Each wall is flat, endless, passes through zero and stands at right angles to its row. A trip goes straight from one point to another. Which walls does it cross, in order?
In the rows, 128 means zero.

Walls:
(1): [ 62 164  84]
(2): [ 61 108 181]
Trips:
[144 137 116] to [126 129 135] -> 2
[107  93 141] to [153 122 154] -> 2
[198 123 136] to [141 165 123] -> 1
[152 100 128] to [135 166  98] -> 1
[105 114 178] to [ 96 164   7] -> 1, 2
[ 79 110 131] to [157 160 172] -> 1, 2
[131 130 112] to [86 96 84] -> 2
[ 58 101 141] to [128 123 153] -> 1
[112 149 150] to [165 151 115] -> 2, 1
[155 184  66] to [157 198  65] -> none

Walls:
(1): [127 158 146  93  73 207]
(2): [150 148  57 159 123  93]
(3): [117 138  97 132 205  92]
(4): [126 100 153 151  83 104]
(5): [112 105 174 128 156 105]
Trips:
[101 168 113 176 165 110] to [181 130 127  80  74 134] -> 5, 1, 3, 4, 2
[172  82 146 110 148 153] to [158  98 174 135   7 181] -> 4, 5
[ 77  97 197 154 105 153] to [124 136 117 144 106 197] -> 5, 4
[119 120 116 135 112  86] to [119 152 112 170 103  62] -> 5
[133 124 108 168 175 117] to [155  84 163  90 120  99] -> 4, 2, 3
[ 80 101 111 170 173 170] to [153  95  58 133 141 159] -> 2, 5

Walls:
(1): [146  60 158 171 105 146 132  81 141]
(2): [163 156 249 107 148  74  60 128 144]
(3): [127 122 123  89 149 174  67 145 119]
(4): [197  78 170  79 162 144 126  95 101]
(5): [ 56 128 143 123  28  98 173 134 108]
Trips:
[ 95 171  59  96  91 125 138  82  58] to [149 113 115 103  74  65 107 121 119] -> 2, 4, 1
[211 114 137 140 155  86 132 191 134] to [131 127  86  77  69 125 115 208 128] -> 3, 4, 5, 2
[103 138 100 139 156  93 182 102  80] to [124 113  80 171  28  86 134  83 101] -> 1
[110 161 200  91 111 139  96 141 128] to [126 111 148 172 160 120 131 160 202] -> 4, 5, 1, 3

Walls:
(1): [155 146 143 133 126 154 155  65 139 159 116 171]
(2): [119  45 150 135 119  80  98 112  75 143  89 117]
(3): [ 58  58 134  81 149 168 157 145 148 128 110 132]
(4): [137  97 101 151  48 160  58 156  60  98 121  70]
Trips:
[140  84 135  95  87 138 157  47 107 187 115 116] to [114 178 195 165 104  79  87 213  99  77 165 161] -> 3, 1, 2
[151 117 105 164 103 117 155 218 119 138 161 109] to [161 156 135 116  50 171  47 161  60 103 120 118] -> 2
[119  59  97 133  96 164 194 109 167 133 131 158] to [163  68 130 182 103 116  67 149 179 154 125 106] -> 2, 4, 1, 3
[142 117 121 132 142 209 112 154 147  98 157 120] to [154  92 188  47  88 214 158 114 140 160  69 136] -> 1, 2, 4
[139 125 166 133 144 104 155 129 103 145  43 147] to [200 143 148 105 139 134 129  72 141 148 110   7] -> 3, 4
[ 76 100 105 132 122 162 194 170 139 153 141 142] to [159  74 126 137 150 101  88 172 109 157 139 134] -> 2, 4, 3
[119 196  64 108 127  87 155 126 145 133 153 169] to [ 60 150 126 164 190 156 152 110 129 140 162 202] -> 3

Walls:
(1): [108 103 155 217 126  96 148 106 122 126 184 113 117 180 116 151 176  65]
(2): [105 169 112 138  99  71 136  48 107  90 151 165 104 102 166 150 199 130]
(3): [144  81  34 131 153  92  92 170 122 112 163 133 137 169 117 179 189 146]
(4): [117  42 160  99 178 142 139 171  99  79 129 185  80  82 131 113  71 132]
(5): [141 143 150  48 132 143 119 102 124 144 111  78 122 139 145 128 157 138]
(6): [127  67  84  97  61 117  60 151 152 110 165 123 170 116 140 134 164 147]
(7): [182  82 189 121 102 171  98 115  86 131 144  67 137  87  54 102 105  94]
Trips:
[ 91 101 117 156 193 147 208 184  95 211 108 154 102 105 192 147 224 111] to [158  85 142 174 180 124  91 100 159 111 140  88 135  89 142  49 156 128] -> 7, 2, 6, 3
[170 124 167 132 168 173 122  90  88 138 126 119 123 131 125 143 204 175] to [158 148 106 125 182 144 136 123  97 149 153  89 155 175 155 151 110 163] -> 2, 1, 7
[136 174 132  90 112 173 145  91 170  71 135 177 175 163 162 108 209  93] to [179 118 107 172 125 118 115 128 130 120 121 113  80  58 105 127  88 183] -> 1, 5, 7, 4, 6, 2
[ 89  93 212 176 171 139  75 167 164 137 137  74 110 104  92 103 119 141] to [179 176 140 125 113 197 130 113  93 179 152 118 102  96 193 140 100 114] -> 5, 1, 4
[100 106 108 100 139  72 176 118  95  61 137  87 143  72 107  70 156 132] to [107 103  54 154  93 157 146 145 249 127  56 186 166 166  84 159 163 171] -> 5, 7, 4, 2
[195  75 126 172 122  73  89  58 100  86  61 111  89 129 123 107 156 122] to [152  81 154 135 115 167 115 190 143 116 169 158 117 127  91 180  73 118] -> 5, 2
[ 64  66  71  96 106 146 101 204  91 149 113  83 196  84 105 146 166 152] to [ 99  55 179  85 143 226  89 104 103 133 147 108 224 141 112 187 143 131] -> none

Walls:
(1): [128 179 121 129 162 225  49 146 179 116 111  93 171 138  47 134  79  56
 221  63 219 157 105 112]
(2): [136 172 165 166  91 148  72 127 166 168 166  38 167  67 156 137 145  98
 189  96  86  97 106 114]
(3): [103  97 146 183 103  84  43 125  55 171 102  96 131 100  72 135 132 188
  93  77 132  99 105 160]
(4): [114 169 203 148  90  97 115 102 144 126 117 107 212 116  61 148 134 168
 249  96 155 132 106 200]
Trips:
[133 156 122 141  78 124 135  56 220 203 182 130 135 116  94  64  87 134
 159  94 147 156 146  80] to [132 112 162 129 200 126 144 120 154 152 114 111 118 119 147 137  88 192
 150 179 111 109 164 179] -> 1, 2
[131 118 135 162  45 121 146  88 171 181 187 208 103 105 134 125  86 163
 134 117 152 133 114 110] to [205 143 117  64 192 109 158 161 183 136 143 106 140 173 171 109 159 103
 118  77 160 134 110 137] -> 3, 4, 2, 1
[166 141 156 163 140 176 157  86 135 146 146 192 162 204 131 116 208 185
 172 116 161 117 139 136] to [181 158  92 114  68 201  83 107 154 101 119 140 164 151 128 150 146 165
  79 123 134 144  97 129] -> 2, 4
[117  90 135 196 138 177  83 120 143 124 118 177 152 201 142 144 124 133
 139 102 162 154 177 187] to [ 90 103 118 168 207 142 144 104  56 165 146 219 134  96 128 150  88  76
  87 160  71 159 157 121] -> 4, 1, 3

Walls:
(1): [ 92  88  87 146 184 172 142 170 145 126 164 193 179 167 116 130 110  59
 144 114 139 139 139 118 196 128  90 123 125 172 106 127 152 179 160  71
 139  87 124  98 141  63 162 130 199 121 216  74]
(2): [119 170 183 152 141  20 145 119  94 125 111 124 122 112  85 179 104 166
 110 125 147  94 136 122  93 105 150 154 113 161 145 178 169 115 152 135
  38 176 164 104 213  75  90 131 143  76 152 157]
(3): [127 113  92 161 151 161  95 125 135 123  96 135 101 103 241 124 130  80
 114 139  86 121 139 158 123 105 121 100  90 162 146 196 176 112 136  70
 169 110 109 117 127 196 153 169 138 122 114 164]
(4): [201 110  75  99 122 166 139 150 161  63 102  79 162 137 156 118 103  88
 113 110 110 148 133 141 148 122  76 133 119 147 137 169  82 172 121 159
  82 124  99 153 118 206  84 158  86 117 112 186]
(5): [119 132  60 160 165 138 167 102  44 174 200 145 112 110 114 151 154 159
 153 122 106  95  84 176 113 160 124 117 150 144 139 156 101 179 146 110
  82 151 144 120  91 140 149 156 191 112 180  93]
(6): [142 101 136 121 106  72 134 104 119 167 133 161 182 143 105  97 149 128
 112  84 154 127 135 135 149 117 111 129 121 122 198 115  59 171 142 103
 187 170 156 110  30  89 134 186 163  93 151 119]
(7): [145 115 108 160 165  54  99 113  77  85 121 123 143 139 196 154 249 133
 111 128 128  90 137 114 124  82 114 118 155 166 117 157 157 122  94 180
 122  52  98 148 107 166 134  76 105  97 133 143]
Trips:
[109  78 121 185  67 104 142 123 113 157 158 158  80 111 181 160  97  48
  83 111  88 156 178 136 161 113 176 123 139 159 191 136 112 110 125 122
 141 161 128 149 164 128 117 120 118 143 102  85] to [105 100 135 143  87 150 113 190 125 117 135 123 180 178  96 170 145 176
 139  79 117 138 115 103 138 151 125 117 121  92 160 121 123 112 146  85
 136 110 175 111 126 119  97 164 146 101 136 117] -> 5, 3
[163 115 107  88 213  90 136 157 161 139 138 207 149 110  93 133 107 101
 153 125  93 136  45 136  54  54 101 137 168 107 138  81  72 175 139 115
  91 163 141  99 135 153 106  85 179 132 109 124] to [133 123  85  50 135 175 141  83 127 148 131 154 108  57 157 142 178 143
 174 138  92 114  95  69 186 135  99 130 137  79 138 107 164 138 108 168
 130 149 147  85 169 103 134 136 149  97 144  99] -> 4, 2, 6
[ 60 167 177 116 173  58 171 188 166  96  95  99 146  94 112 126 100 129
 123 101 111 142 113 128 141  87 176  89 133 103  89  72 122  94 145 147
 141 134 210  76 103 139 121 118 116 121  74 203] to [152 129 145 142 127 153 129 102  87 108 136 167 124 103  60 109 121 121
 163 146 164 145  96 203 147 216 154 104  76 160 128  81 145 133 185 158
 119 113 146  53 130 152 146 128 100  64  92 160] -> 5, 6
[126 111 107  96 146 199 110 149  70 110 133 147 127 134 138 129 232 160
 149 156 139 115 114 106 140 103 120 132 205 176 167 216 135 105 119  73
  60 132  69 189  72 125 132  87 111 133 139  87] to [110 139 127 112 179 177 216 175 136 162 115 161 154  93 111 121  93 125
  71 108 145  92 176 129 118 117 116  67 108 116 188 174 108 103 103 106
 168 142 101 174 128 148 117  95 130  86  99 142] -> 6, 7, 5

Walls:
(1): [ 53 132 137 174 112 148 148 135 123 134  62 178 139 153 191 136 135 171
 152 149 143 138 172  96  27  91 190  85 106 118 152  95 147  86  75 144
  97 215  96 171 176  73  82  92 164 112  65 199]
(2): [135 152 120 105  61 134 105  93 137  94 134  84 212  98 172 119 127 148
 133  99 179  90  77 124 150 176 132 106 199 124 130 145 145 147 158 146
 134 137 100 109  91  51  80 188 100 138 124 157]
(3): [ 91 114 111 113  90  91 123 116 123 155 154 202 179 105 133 167 171 127
 162  71 128  86 152 133 175 181 116  96  85 145  70 101  83 137 145 159
 155 112 115 173  85  82  68 101  89 157 214 195]
(4): [155 134 151 123  65 125 153  81 106 175 114 108 176  66  89 136 211 125
  81 105 136 123 138 137 101  92 123 109 163 108 157  85 116 125 171  91
  91 169 185 149  34  87  92 175  86 103 173 107]
(5): [185 166  98 111  84 174  93 123 145 127 146   9  79  97 186  72 145 165
 153 140  84  76  75  76 108  66 168 137  59  69  77  54  93 130 112  82
  95 132 135  70 138 152 103 164 122 139 144  87]
(6): [130 167 158  79  44 129 129 140  98 186 116 106  97 165  94  41 157 135
 103 161 103 171 108  95  92 140  68  83 108 125 137  97 118 195 156 234
 103 114  44 106 110 123 105 109 177  69  79  48]
Trips:
[150  98 156 190 173 177  82  97 166 102 120  80  86 154 101 154 143 158
 200 200 100 138 143  91 124 123 243 134 101 127 158 154 119 126 132 126
 167 135 189  93 175  79 179 158  81 136  97 139] to [126  62 121 141 165  56 167 104  87 150 153 173  92 190  85  91 118 133
 109 103 106 117 108 123 139  90  97 117 105 189 114 157 137 151 103 186
 197 128  84  84 130  52  92  87 198  97 136 131] -> 5, 6, 3
[123 130  45 130  96 126 179 114 130 143 135  82 152 105 137  65 168 127
  98 129 116 181 148 114 223 122 192 112  39 110 122 101 163  43  98 157
  98 143 130 158 108 117 169 191 130 160 139 147] to [199  64  98 116 110 144 143 148  86 120  48 158 112  40  98 165 130 185
 159 157 146  70 174  80 150 124 166 134 147 178  99 113 118  77 111  85
  65 129  71  88 123  94 143  67 131 124 142 173] -> 2
[182 125  66  74  81 171 178 118 144 129  97 145  69 132 170 137 198 174
 125 136 158 144 195  96  65 109 100 164  95 104 121 142 171 157 105 181
 160 135  87  68 105 128 177  68 145 107 149  71] to [ 83 138 151  84 164  95 154 139 146 124 165 166 118 148 116 156 146  23
 137  73 167 163 176 174 127  59 166 100  62 140  87 107 133 152  97  85
  82 245 128 159 113 182 160 193 165 132  59  88] -> 4, 5, 6
[140 155 113  89 130 105 209 126  83 117 221 167  89 180 146 114 115  94
 150 113  97 112 133  85 111 115  84 155 127 128 164  65 133 206 147 144
 130 125 133 103 125 140 135 203 143 123  66 111] to [132  86  29  93  94 171  77 103 140  81 151  70 158 118  98 123 126 198
 160 127 123 186 141 117 147 145 190  74 147  86 182 189 159 106 170 153
 164 168 118 116 149 110 135 103 139 116  64 111] -> 2, 1
[115 165  63 176 194  88 107 195 125  96  72 170 122  78 112 115 164  90
 106 208 117  72 167 126 163 187 138 173  87  65 216 217 119 144 159 101
 138  81 103 174 102 131 159 113 112 170 152 178] to [171 116  80  79 145 157 249 157 151 190 108  55  81 154 179 133 112 128
 145 134  73 237 111 145 122 109 103 138  49 143 101 149 159 109 167 115
 127  85 120 128 181 178 108 137 167 117 137 150] -> 3, 5, 6
[163 151 100 116 103  99 164 191  97 177 184  99  36 175 102 100 116 126
 113 192 118  83  48 137 134 184 134 200 127 186  73 155  83 151 113 122
 149  94  91 184  58  79 145 120  78 147 178 117] to [152  74  74 125 146 116 158 115  80 122 171 161  57  98 134 119 198 114
 130 136 193  62 108 216 121 148 193 133  88 139  86 102 127 118 152  78
 110 150 117 174 152 113 142 143 116 214 105 165] -> 6, 4, 1

Walls:
(1): [103 111 159  99 126 169 140 130 148 167 159 102 158 167  95  64  84 165
 131 139 125  87 192 146 179 135  95 121 154  81  67 152 124 155 161 120
 117 159 107 133 117 113 107 160 183 160 101 238]
(2): [116  60 161 128 121 144 116 188 122 130 146  86 101  69 146 105 113  92
 141 144 141 157 141  92 136 203 107 135 168 142 137  38  81 128 136 123
  68 115 120 168 143  93 118 122 159 118 133  64]
(3): [104 123 116 127 158  83 111 121 149 217 132  91 196 189 148 137  66  89
 159 160 165 121 116  67 114 152  98 104 112 172 159  84 129 190 134 107
 125 129  88 153 159  83 104 160 135 125  88 125]
(4): [ 96 112 114  79 135 154 114 176 132 137 142 137  93  98 150  73 106 149
 160  74 169 103 120 171  74 185 160  73 135 145  69 180 148 132 138  66
 100  93 133 142 150 158  87 166 125 160 122  94]
Trips:
[141  71 108 167 195 168  64 125  31 213 151 102 170 168 134 136 240 130
 180 164  89 121 125 187 152 184 140 104 133  64 109 132 124  99 180 166
 155 104 163  72 138 114 120 106 126 157 119 135] to [127  93 111  70 133 120 203 108 144 133 130 129 103 187 143 174 117 145
 156 171  55 103 177 116  89 158 111 127 195 171 107  73 191 159  96 154
 184 163 136 103 141  92 183 118  77 214 115 178] -> 3
[174 121 208 117  11 101  78 131 193 184 190 156 147  88 104 132 138 106
 139 183 117 131  62  86  85  85 107  66 167 122 115 217  96 172 152 113
 138 136  85 163 153 111 145 153 181  68  72 133] to [168  85 186  23 142 117 128 114  97 173 137 116  79 140 106 202 156 135
 131 152 118 122 106 141  78 123 105 153 122  88 126  66 130 116 143  93
  90 137 117 163 111 114 111 120 129 226 105 232] -> 4
[152 175 113 130  77 164 108 129  81 156 156 156 118 146  94 141 139  98
 148 125 179 107 162 108 139 193 108 162 135 105 165  84  93 172 142 203
 149  59 122 128 124 113 125  72 125 175 136 175] to [ 80 143 148 175 166 150 166 144 122 143 149  67 181 156 100 144  69 173
 166 167 114 102  69  98 101 124 101  77 142   9 126 113 106 139 184  77
 186 100 174 118  60 106 204 164  75  73 112 131] -> 2
[102 120 133  87 193  86 147  73 144 103 156 122  89 199 110 119 169 136
 129 138 146 183 164  78 143 106 148 149  99  79 149 135  83 130 138 126
 158 140 137 105 182 135 117 126 174 115 142 222] to [ 87 138 146 194 148 130 133 138  60 211 112 107 139 133 160 141 123 149
 103 122 144 181 150 112 102 142  61 125  80 139 103 155 123 183 151  98
 147 127  81 116  66 156  64  91 114 149  88 114] -> 4
